Rows are points. The window is the flat piece filled in between its corners: a triangle in 3 columns, a solid with four corners in 4, and so on. A path goes straight from each point to the next, and from the last back to the first. After which points does the path pass through the window?

Window, 4 rows:
[[ 79 -25  29  36]
 [ 32   7  46  11]
 [  4   0  21  52]
 [-53  67 -56  -8]]
Path:
(1): [69 38 12 56]
(2): [15 23 12 60]
(3): [-11 -32  23  13]
(4): [ 20 -18   5 -12]
(5): [ 25  66 -10  65]
(6): [42 37 44 28]
(7): [ 11 -23  17  -2]
(8): [ 20 -19  35  10]
Through the window after points: 2, 4, 6, 8

Window:
[[-12  23 -51  12  21 -30  31  22]
 [ 31  44  13  64  63  24   3  34]
 [  2 -74  34  -4 -49 -65 -52   1]
 [  9  13 -78 -22 -11  25 -27  35]
 [-34 -74  42 -35  43 -44  17 -11]
 [ 42  64 -32 -28 -37 -33  -6 -21]
 [-36  77 -46 -21   5 -26 -10 -18]
 [-46 -21  39  14  19  -4  52 -19]]
Path:
(1): [ 45  95 -24 -47 -41 -34   6  60]
(2): [-50  15  20 -40 -17 -11  35  44]
(3): [-22   5  -7   9  22 -13  12 -25]
(4): [-23  -8 -33  26   8 -22 -16 -16]
(5): [-21  29  24 -31   9 -18  57  17]
(6): [-14  15  17 -29 -11 -11  36  31]
(7): [ -3  11   2  39  31  -7   9 -30]
(8): [ 19  -9 -20  13   4 -26 -30 -49]
(9): [ -4  21   0  19  -9 -16  -5  35]
(10): [ -8  33   6  -1 -36   1  19  88]
(11): [ 33  24 -82 -15  28 -37 -32 -62]
(12): [  9 -50 -15   7  39 -11   2 -73]
(13): [-23  23   8 -16  -9 -33  31  70]
(14): [  2  -7   9 -15   3 -16   1  26]
(15): [  5 -20 -22  32  20 -23  -3  -6]
(16): [ 26  34 -26 -14 -22 -29  -8 -37]
Through the window after points: 2, 4, 6, 16

Window (9 x 9):
[[  9 -10 -80 -69  55  19 -20 -14  36]
 [ 18 -42   7 -63 -26 -22   4 -20   7]
 [-17 -64  -8  87 -28  24  -6  14  21]
 [  1   8  31  44  22  23 -38 -17  30]
 [-28   4  -5 -61 -11  -4  53 -24 -11]
 [  1  -9  52  75 -10 -30  50   3  79]
 [ -4  31 -18 -31 -21 -19 -43  44  -6]
 [-48 -12  65  41  23  11 -20  37  85]
 [ 37 -32 -32 -85  40   8  34  17 -41]]
Path:
(1): [-18 -24  -4 -26  14 -26   0  -8  -8]
(2): [-13  18 -32 -14  79 -46  -5 -14 -49]
(3): [ 16 -36   8 -35 -54  56 -19  19  51]
(4): [28  9 17 16 -7 41 54 -8 85]
(5): [-49 -67 -24  44   9 -11 -71  18 -29]
(6): [  0 -29 -11  -3  29 -32  12 -13  -6]
(7): [ -3 -20   3 -19  -5  75  10  18  65]
(8): [ 42  13   7  40 -34  66   5  -8  51]
Through the window after points: 4
